Each row is a point. The window is the flat piece filled in between its corners: a triangle in 3 columns, a solid with four corners in 4, and so on. A path goes straight from each point to the next, and from the last back to the first. List the points from which the path goes on through the window.
In the rows, zero is written as 128.

Window (3 x 3):
[[116 132 114]
 [151 150 141]
 [147  60 159]]
Path:
(1): [180  82 149]
(2): [125 142  93]
(3): [109 162 121]
(4): [113 177 128]
(5): [132 139 104]
(6): [151  83 125]
(7): [151  77 187]
(8): [ 94 157 121]
(9): [137 151 105]
(10): [126 170  95]
(11): [ 91 164 123]
(12): [127 114 183]
Through the window after points: none

Window, 4 rows:
[[ 96 177 146 123]
 [142 136 102 113]
 [151  35  94  99]
 [140 139 146 146]]
Path:
(1): [ 95  85 110 160]
(2): [119 134 106 160]
(3): [140 101 169  81]
(4): [143 134 148 105]
(5): [ 87 129 126 152]
(6): [122 115 114 153]
(7): [172 146 166 102]
(8): [136 181 132 103]
(9): [107 175 107 170]
(10): [ 59 149 116 149]
(11): [149 171 163 110]
(12): [158 141 158 113]
Through the window after points: 6, 10

Window (6 x 6):
[[145 130 109 100 104 107]
 [159 141  79 106 167 146]
 [149 129 146 170  93 122]
 [105 185 123 109 209 115]
 [107  76 145 158  77 125]
 [134  58 188 150 111  85]]
Path:
(1): [143 160 137 103 135 158]
(2): [138 116 166 122  88 155]
(3): [151  95 114 132  94  89]
(4): [122 102 127 158 115  85]
(5): [174 104 196 109  96 143]
(6): [125 134 159 112 107 147]
(7): [131 122  96 177 155  89]
(8): [136 133  98 145 136 106]
Through the window after points: 4, 6

Window, 8 rows:
[[129 130 112  72 159 143 154 171]
 [126  86  66 141  93 168  95 154]
 [104 140 113 148 106 129 150 148]
 [106 173 214 106  58 108  96 172]
 [133  84 153 101 161 110  90 172]
 [193 144 170  84 127  90  69 127]
 [121 107 136  91 198 168 131 144]
 [ 94  99 163 101 122 150 186 153]]
Path:
(1): [126 125 169 145 117 162 116 177]
(2): [172  88 112 147 111 163 125 171]
(3): [113  99 132  90 128 136  97 152]
(4): [126 132 161  89 118 102  97 142]
(5): [198 134 185 121 116 148 119 169]
(6): [154 135 148 146 138 156 151 198]
(7): [100 105 128 111 103 129 107 129]
(8): [ 93 120 117  98 114 138 114 119]
(9): [130 133 132 138 122 136 140 171]
(10): [142 144 135 135 118 166 139 182]
(11): [ 97 120 137  92 124 116 137 119]
(12): [109 139  80  58 107 113 126 116]
Through the window after points: 4, 8

Window:
[[100 143 108  85 108 185 105 143]
 [122  84 100 144 122  71 146  99]
 [143 120 136  80 185  58 101 163]
 [114 105 111 144 138 135  81 102]
 [180 163 159 178 104 102 206 114]
 [152 148  48 140  96  86 141 130]
 [186 150 158  89  83 147  92 151]
 [104 105 151 165 114 128 113 140]]
Path:
(1): [111 168 156 116  91 105 104 123]
(2): [127 150 138  99  83  93  94 121]
(3): [201 131 109 118 145 160 138 148]
(4): [138 102 128 144 143 122 145 137]
(5): [ 82 138  91 116 114  46  81  97]
(6): [ 63 165 133 137  59 126 112 116]
(7): [126 122 117 106 127 163 111 145]
(8): [123 104  75 135 127 126 141 130]
(9): [126 152 149 150 117  75 133 105]
(10): [127 148 119 119 128  63 104  97]
(11): [134 114 114 105 129 123 136 159]
(12): [172 101  96 143 132 103 155 151]
Through the window after points: 6

Window:
[[145  89 117 140 135 129  70 144 179]
 [117 131 137  87 166 148  90 160 121]
 [113  97  88 130 145  88  50 167 127]
 [116  68 107 103 117 130  92 110 116]
 [109 164  93 104  90 124 180 100 142]
 [138 145  98 139 140 148 196 109  86]
 [ 76 164 125 156 109 158 174  93 108]
 [113 188 126 132 135 118 194  38 112]
 [148 122  79 114 137 167  36 143 102]]
Path:
(1): [141 165 154 132 103 127 165  82  85]
(2): [155 147 161 132 129 130 122 106  73]
(3): [ 92  86  48 115 158 152  88 139 167]
(4): [ 98 137  98 109 138 149 131 131 127]
(5): [177 143 149 128  86 101 105 102 134]
(6): [166 137 165 137 107 100  73 118 123]
(7): [118 115  76 130 124 150 112 114 126]
(8): [ 90 118  88 134 140 134 112 132 156]
(9): [155 125 138 129 114 128 106 124 123]
(10): [162 110 132 146 100 127 107 117 144]
(11): [ 84 133  94 120 172 139 115 121 149]
(12): [ 92 167  85 126 158 129 160  61 140]
Through the window after points: 4, 8, 10, 12

Window:
[[153 140 104  96 112 171 101 173 104 108 150]
 [157 222 190 196 113 146 125  93 144  83 182]
 [ 95  90 126  96  59 142 157 112 182 217 138]
 [ 62 108 112 176 110 118 130  72 162 198 124]
 [143 109 146 114 161 126 141 160  99 100 143]
 [101 116 123 123 132 173 141 129 175  94  65]
 [124 134 124 104 114  99 124 117 110 103 106]
 [165 202 179  86 162 144  82 172 140 111 165]
 [ 87 205 165 167 135 111 187 182  79 115 103]
 [182 170 143 132 126 146 133 165 147 148 107]
 [134 156 127  87 146 151 158 128  78 142 129]]
Path:
(1): [117 154 165 116 125 145 137 142  91 123 117]
(2): [121 155 112 158 143  84 171 168 147 111 131]
(3): [111 150 115 120 149 154 152 120 163 125 113]
(4): [118 112 138 120 106 159 120 145 137  96  81]
(5): [105 124 160 135  89 171 106 129 108 157 130]
(6): [140 140 121 103 125 132 135 126 150 135 140]
(7): [139 164 117 138 124 138 147 151 140 121 141]
(8): [112 114 215 122 126 141  87 116 159 146  73]
(9): [136 130 157 133 127 137 106 141 101 134 116]
(10): [139 169 134 129 152 137 152 151 130  98 132]
(11): [155 129 107  91 175  87 156 142 183 137 145]
(12): [ 99 181 178 159  77 177 118 103  75 114 133]
(13): [134 125 165 131 138 167 117 153  98 127 127]
(14): [140 190 103  93 122 123 143 144 165 124 152]
(15): [130 185 139 113 163 134 132 167 156  92 149]
(16): [154 137 185 151  83 162 124 105  69 188 125]
Through the window after points: 1, 3

Window, 12 rows:
[[169 158 123 102 128  55  97 116  95 157 120 116]
 [134 159  78  50 106 117 110 103 165 109 190 102]
 [ 51 138  86 105 219 135 149  90  93 143 157 135]
 [132 179 134 116  97 139 193 126  95 144 101  62]
 [179 158  97 106 126 134 163 169 165 137 161 146]
 [125 121 187 145 180  65 168 134 141 145 101 125]
 [160 152 131 149 124  92 132 157 173 180 142  97]
 [106  88 155  68 144 147 150 136 158 127 219 145]
 [ 88 109  81 149 151 104 146 122 156 162 136 156]
 [107 125 168 140 143 133 123  92 129 111 164 113]
 [100 154 123 119 140  84 148  85 144 157 172 143]
 [123 121 114 135 170  93 179 205 133 126 172 148]]
Path:
(1): [ 91 185 157 105 174  96 110 136 138 148 142 130]
(2): [148 108  92 120 117 114 167  80 117 146 149 111]
(3): [123  98 133 134 155 123 166 140 118 136 182 117]
(4): [103 171 123  99 154  90 134 164 170 121 139 165]
(5): [107 176 119 105 130 124 122 137 159 129 170 127]
(6): [170  84 101  65 127  87 133  69 114 121 163  94]
(7): [129 118 125 122 138  80 160  99 139 138 154 101]
(8): [ 97 180 148 109 179 152 109 141 132 152 116 155]
(9): [ 97 140 123 112 157 113 130 151 145 142 152 158]
(10): [136 127 121 105 156  94 182 110 129 149 161 101]
(11): [137 103 107 123 148  93 170 110 131 161 147 134]
(12): [ 92 163 153 123 159 103  88 152 168 120 159 135]
Through the window after points: 3, 5
